Each row is a point. Each copy is the shape, with its points in the same order, turned, moved and blurred by noise. Some copies are also mirrored. Which?
In the rows, 128 means zero.

Shape, 6 rows:
[[ 67 108  63]
 [147 102 159]
 [142 107 161]
 [151 123  88]
 [ 71  67 103]
 [159 162 161]]
Copy 1 (6 x 3):
[[ 37 150  76]
 [150 127 126]
 [145 128 135]
 [116 178  95]
 [ 66  95  80]
 [149 171 166]]
Copy 1 is: only turned
Copy 2 (6 x 3):
[[166  67  69]
 [104 103 169]
 [ 99 106 168]
 [176  99 152]
 [120  42  85]
 [124 158 169]]
Copy 2 is: only turned

Shape:
[[146 130 154 195]
 [ 99 105 157 198]
 [128 113 160  95]
 [136 160 137 205]
 [138 162 168 151]
 [ 97 185  99 174]
 [102 161 162  80]
 [159 159  91 111]
 [197 102 132  92]]
Copy 1:
[[157  61 145 118]
 [139  61  98 144]
 [146 149 156 161]
 [137  50 149 100]
 [134  88 182 134]
 [ 75  81 146  74]
 [ 87 147 186 161]
 [133 157 172  80]
 [196 167 176 115]]
Copy 1 is: mirrored
Copy 2 (9 x 4):
[[167 184 131 167]
 [141 195 172 139]
 [159 117 122  67]
 [144 202 103 163]
 [176 177  96 123]
 [ 96 213  77 131]
 [151 148  83  48]
 [127 116  60 136]
 [166  71 105 122]]
Copy 2 is: only turned

Shape (9 x 6):
[[137 167  99 144 191 111]
 [ 76   7 133  98 146 112]
 [171 192 135 145  96 107]
 [166 189  87 156 120 113]
 [112  85 145 107 159 110]
 [192 140 125 121 150 106]
 [117 197 140 101 193 137]
 [168 135 130 151 123 162]
 [169 202  91  97 136 140]]
Copy 1:
[[154 137  58 148 161 135]
 [ 25  64 156 173 170 108]
 [202 126 113  89 112 134]
 [196 116  63 105 117 153]
 [ 93 109 142 156 171 109]
 [171 116 122 134 172 161]
 [144 204  83 138 154 121]
 [160 123 130 159 105 161]
 [165 169  81  92 129 184]]
Copy 1 is: only turned
Copy 2, 9 rows:
[[149 122 119 125 206 154]
 [ 62  45 154 179 106  78]
 [139 158  96  46 148 153]
 [162 149  76  83 164 163]
 [ 96  92 161 132 145 105]
 [172 128 136  86 155 116]
 [112 169 160 114 219 150]
 [150 135 135 100 114 175]
 [161 201 110 104 168 138]]
Copy 2 is: mirrored

Shape:
[[ 98  72 180 156  69  76 108 191  93]
 [ 54 142  83 177 117 203 105 135 102]
 [136 130  94 119 142 120  38 153 149]
 [111  97 156  92 128 172  93 179  82]
 [118 130 211 149 102 115 108 151 119]
 [104 221 220 128  92 131 162  78 119]
 [127 122 135 137  71 160  83 108 139]
 [173 157 129 206 107  99 198 119 120]
 [177 146 132 127 111 134  77 148 173]
 [175 155 151 126 131 148  70  74 160]
 [ 67  88  92 207 158  99 127 102 204]
 [119 110 151 141  92  90  91 146 140]
 [154 109 127 171 162 121 147  90  56]
 [111 107  87 134 110 122 148 141  87]]
Copy 1 (14 x 9):
[[ 39 100 176  75  71  59 115 140 168]
 [ 63 111 134 128  80 214 130 169  80]
 [ 83  72  96 103 156 154  51 135 144]
 [129  76 182 123  85 128  74 166 136]
 [ 66 125 199 124 121 108 113 118 174]
 [106 212 216 136 134 162 131  58 145]
 [ 75  91 131 150  98 145 106  80 134]
 [ 70 215  92 153 122 102 165 132 151]
 [ 94 102 100 139 151 142  77 104 191]
 [ 93 114 128 178 188 150  81  77 139]
 [ 41  88  92  86 182 139 205 140 101]
 [ 61  98 141  97 119 100 106 107 162]
 [ 87 166 130 171 138  76 109 167  77]
 [ 98 133 112  99  83 110 118 152  99]]
Copy 1 is: only turned
Copy 2 (14 x 9):
[[ 76  76 204 100 116 167 145 167  61]
 [ 38 113  88 163 144 132  57 134 144]
 [162  82 154 112 172 122  76 136 153]
 [ 94  94 113 102 192 186 100 135  73]
 [ 95 137 203 103 157 185 143 144 122]
 [ 92 228 192 144 140 214 167  65 147]
 [105  94 141 154 148 172 122 123 170]
 [117 184 184 200 119 109 181 167 118]
 [160 126 157 126 174 155 123 168 171]
 [156 122 162 139 208 153 147 108 202]
 [ 61 122 143  92 114  35 141 156 197]
 [118  95 183 113 125 149 139 155 136]
 [ 98 123 163 186 187  89 175 108  84]
 [ 99 120 116 157 108 115 119 140  89]]
Copy 2 is: only turned
Copy 3:
[[147  99 219 101  93  66  90 184 138]
 [ 90 114 163  81  76 208 144 156  65]
 [113 145 114  89 174 152  89 201 117]
 [145 123 126 150  83 123  70 167  88]
 [141 143 172  91  93 103  92 131 172]
 [134 160 109  44  53 114 157  57 178]
 [174 129 146  67 119 159 103 141 110]
 [136 113 193 107 155 124 216  78 153]
 [175 171 121  95 168 162 120 166 149]
 [159 142  92  64 173 166  95 101 141]
 [100  35 170  59 143 199 159 193 207]
 [147 111 166  75 134 111 102 175 149]
 [107  66 159 133 166 135 134  75 112]
 [134  71 144 110 121 120 165 152  90]]
Copy 3 is: mirrored

Shape:
[[ 35 122  66  70  86  99 168 137 146 150 107]
 [ 86 140  55  62 113  89 159 203 134  99 114]
 [160  86 115 155 196 119 102 189 127 166 157]
 [143 192 123 139  84 203 157  71 126  61 171]
 [148 150  86 125 184  34 134 190  99 163 188]
 [186 126 176 176 113 124  83 106 121  56 131]
 [173 134 134 117  41 179 128  74 132 108 125]
 [122  93 115 210 141  92 101 146 113 138 128]
 [124 158  77 116 127  95 140  73 178 167 135]
 [134 158 167 100  83 139 203  81 129 123 130]
 [131 165  87 135 114 120 169  61  99 145 165]
 [164  51 159 143 109 114  58 112  88 137 177]
 [137 124 125 113 189 103  72 151  67 163 125]
 [100 211 122 127  77 142 132 150 142 127 160]
 [146 109  94 151 136  68 109 172 113 166 108]
 [184 123 130 182  69 164  97 136  86  97 128]]
Copy 1, 16 rows:
[[121 114 104  60 126 173 196  94 122  40  54]
 [ 81  73  78  66 126 138 138 110 153  49  96]
 [ 68  84 172 163  89  93 142  86 124 163 110]
 [162 198 111 160  82 201  88 107  81  46 172]
 [ 75  68 111  68 105 108 136  48  92 188 120]
 [181 145 149 209 159 111  92 101 107 125 165]
 [207 184 142 158  84 141 154 126 104  49 185]
 [144 135 160 157 142  81 144  69  99 142  73]
 [133 158 125 100 124 169 190  38 133  99 147]
 [157 155 177  95 141 192 142 119  61  49 183]
 [161 168 138  86  82 175 127  58  89 104 141]
 [219  80 186 193  89 100 146 103 101 148 127]
 [130  94 154 124 115 117 140 135 145 198 108]
 [125 152  74 128 120 167 150 128  51  97 144]
 [113 110 144 105 135  75 164  88 116 149 114]
 [182 172 128 176 103  72 108 131  82  92 138]]
Copy 1 is: mirrored
Copy 2, 16 rows:
[[104  57  51 124 195  91 162 128 136 108  50]
 [ 94 106  51 105 185  79 127 106  69 151  59]
 [110  90 129  98  96 139  66 142  98 152 184]
 [ 94 213 161 197 165 135 209 112 102  74 130]
 [159 107  39 103  80  78  85 143  60 127 157]
 [112 214 180 178 111 109  99 153 152 135 136]
 [113 157 200 177 130 112 200 104 152 112  92]
 [ 80 112  96 158  93 118  76 151 156 138 160]
 [162 109  83 135 151 112 151  82 160  75 133]
 [167 125 156 219 160 111 183 136 113  91  75]
 [134 125  96 177 118 108 168 106 112  42 130]
 [ 98 127 191 114  73  81 113 197 164 119 151]
 [125 118 118  86  83 148  62 171 105  99 101]
 [124 159  76 163 146 151 201 137 114 141 108]
 [121  89  86 123  82 106  74 115 132 149 114]
 [ 65 173 181 180  67 120 148 120 139 153 119]]
Copy 2 is: mirrored

Shape, 18 rows:
[[100 127  81 112 136 193 135 182  81 156 129 175]
 [106 130 104 132  97 125 145 107 152 145 172 129]
 [176 114 145 145 128 103 188 165 127 141 123 101]
 [103 122  91 124 154 120 127 153  66 150 136 183]
 [119 127 167 136  70 148  90 134 165 148 143 168]
 [132 153 154 106 109 135 115 102 166 143 127 122]
 [165 138 117 188 152 124 195 119 100  77 136 135]
 [140  97  92 126 195 181 143 176 106 160 142 202]
 [110 150 151 150 119  99 106 109 147 153 181 150]
 [168 134 104 107 179 116 100 131  66 125 133 201]
 [154 148 121 199 194 100 216 177 136 115  98 111]
 [141 142 167 161 195 124 172 172  79  95 127 121]
 [124  99  95 154 156 149 138 124  65 167 102 195]
 [100 134 180 125 121 130 144  81 159 140 145 110]
 [138  96 123 100 161 143 137 140  71 143 155 215]
 [180 119 128 193 193 109 153 134 105  95 132  75]
 [149 186 152 142 102 135 145 108 154 175 157 136]
 [140 146 175 137  91 144 112 105 135 180 175 123]]
Copy 1, 18 rows:
[[191 131 184 103  80  93 107 103  65 131 111 193]
 [154 139 104 107  84 111 152 114 153 122  99 132]
 [146 180 163 151 137 124 185 169 118 145 128 117]
 [149 134 183 140 105  77  90 105 120 116 126 183]
 [127  86 126  63  95 126 148 150 147 177  99 157]
 [145 105 122 105  89 153 131 142 142 163 113  98]
 [ 91 223 162 134 127 109 144 102 102 142 108 108]
 [188 180 208 110 113 123  82 122 104 134  86 208]
 [124 132 112  92  91 108 117 142 189 145 129 138]
 [115 141 191 157 111 103  41 141 112 132  93 164]
 [157 238 195 125 177 106 156 119 115 154 153  87]
 [108 206 200 121 132 133 121 135  91 134 180 128]
 [149 146 199 160 103  95 102  81 119 169 103 195]
 [130 129 125 105  79 171 155 114 168 147 139 108]
 [127 142 209 135  88 121  89 129 124 112  89 204]
 [113 231 130 161 164 141 124 134 103 156 157 117]
 [148 152 133  98  56 110 142 157 161 179 110  98]
 [133 129 109 106  49 135 148 166 161 177 127 143]]
Copy 1 is: only turned
Copy 2 (18 x 12):
[[168 118 175 160 107 137 106 111  53 148 140 210]
 [149 125 178 126 139 155 128 122 154 130 150 124]
 [157 143 131 124 141 147  39 102 103 154 130  75]
 [123 133 144 125  94 111  93 101  93 143 155 198]
 [145 106 155 132 177 144 143 139 149 197  97 152]
 [124 116 148 107 161 158 145 159 115 152 118 103]
 [127 147 173  80 100 164  66  41 101 134  99  98]
 [128 128 168 139 156 135  88  61  35 161 170 203]
 [ 99 154 153 119 157 149 129 130 170 155 128 142]
 [103 156 126  72 101 114 116  86  61 182 159 184]
 [ 99 139 132 153 111 174  27  44  78 122 108  68]
 [110 179 132 115 125 133  50  72  64 121  74 128]
 [109  95 181 104 101 114  64  93  76 169 153 192]
 [113 116 165  98 177 151 116 156 141 109 103 108]
 [139 134 140  78 144 117  91  87  76 156 159 216]
 [ 98 183 175 110 119 115  60  60  80 140 107  55]
 [118 144 165 115 146 209 108 155 133 171 126 118]
 [131 155 181 106 176 159 110 176 144 176 116 131]]
Copy 2 is: mirrored
Copy 3:
[[192 101  86 104 125  98 180 139 143 168 118  89]
 [153 117 156 141 140 144 133  61 134 136 129 126]
 [119 131 194 163 134 139 157 152 154 154 185 101]
 [184 124 113 123  86 105 166 148 115 122 119 123]
 [105 108  95 160 154 173 159  80  83 164 126 111]
 [ 88 139 131 119 141 176 145  75 138 160 135 131]
 [160 180 197 123 176 121 132 168 120 118 153 124]
 [165  93 128 114 132  72 207 170 137 160  90 135]
 [119 116 148 138 120 153 141  73  75 131 139 159]
 [139 147  95 114 105 109 160 184 130 106 112 179]
 [137 136 244 100 148 123 177 183 127 112 185  84]
 [137 155 192 100 119 116 137 204  98 162 159 106]
 [177 164 110 139 113  89 209 145 124 121 103 111]
 [104 155 176 128 129 172 134  69 114 178 120 124]
 [175 127 107 147 102 116 174 172 123 155  86 160]
 [ 97 165 214 120 145  76 115 170 125 124 167 112]
 [122 132 141 128 155 164 173  72 116 161 180 161]
 [106 139 126 153 137 141 151  59 100 188 162 154]]
Copy 3 is: only turned
Copy 4:
[[ 95 125 132 171 142 169 111 136 132  61  54 145]
 [139 122  89  92 145 115 145 108 113  96 132 128]
 [ 97  72 133 140 111  88 115 111 127 161 130 190]
 [138 138 132 136 164 125  95 118 120  91  44 164]
 [100 146 129 126 144 141 164 113  77 132 133  82]
 [131 134 102 113 129 142 161 140 111 168 123 107]
 [154  66 170  71  89 100 104 115 121 125 109 175]
 [106 112 166 148 165 155 156 144 153  75  53 196]
 [148 130 106 104 153 112 173 108  75 147  81 121]
 [138 178 164 124 140 140 117 153 109 132  40 203]
 [164   7 164 139 129  80 105 140 142 154 101 183]
 [137  59 166 123  93  97 119 132 153 158  41 146]
 [127 120 159 120 184 169  76 102 127 113  75 179]
 [137 115  78  70 132 122 166 116 129 173 126 101]
 [ 83 154 159  99 159 133 127 135 128 102  37 177]
 [180  70 177 120  68 110 130  93 158 169 105 182]
 [134  93  82 109 128 144 177 131  62 157 124 153]
 [106 124  79 110 120 164 184  93  82 161 119 121]]
Copy 4 is: mirrored
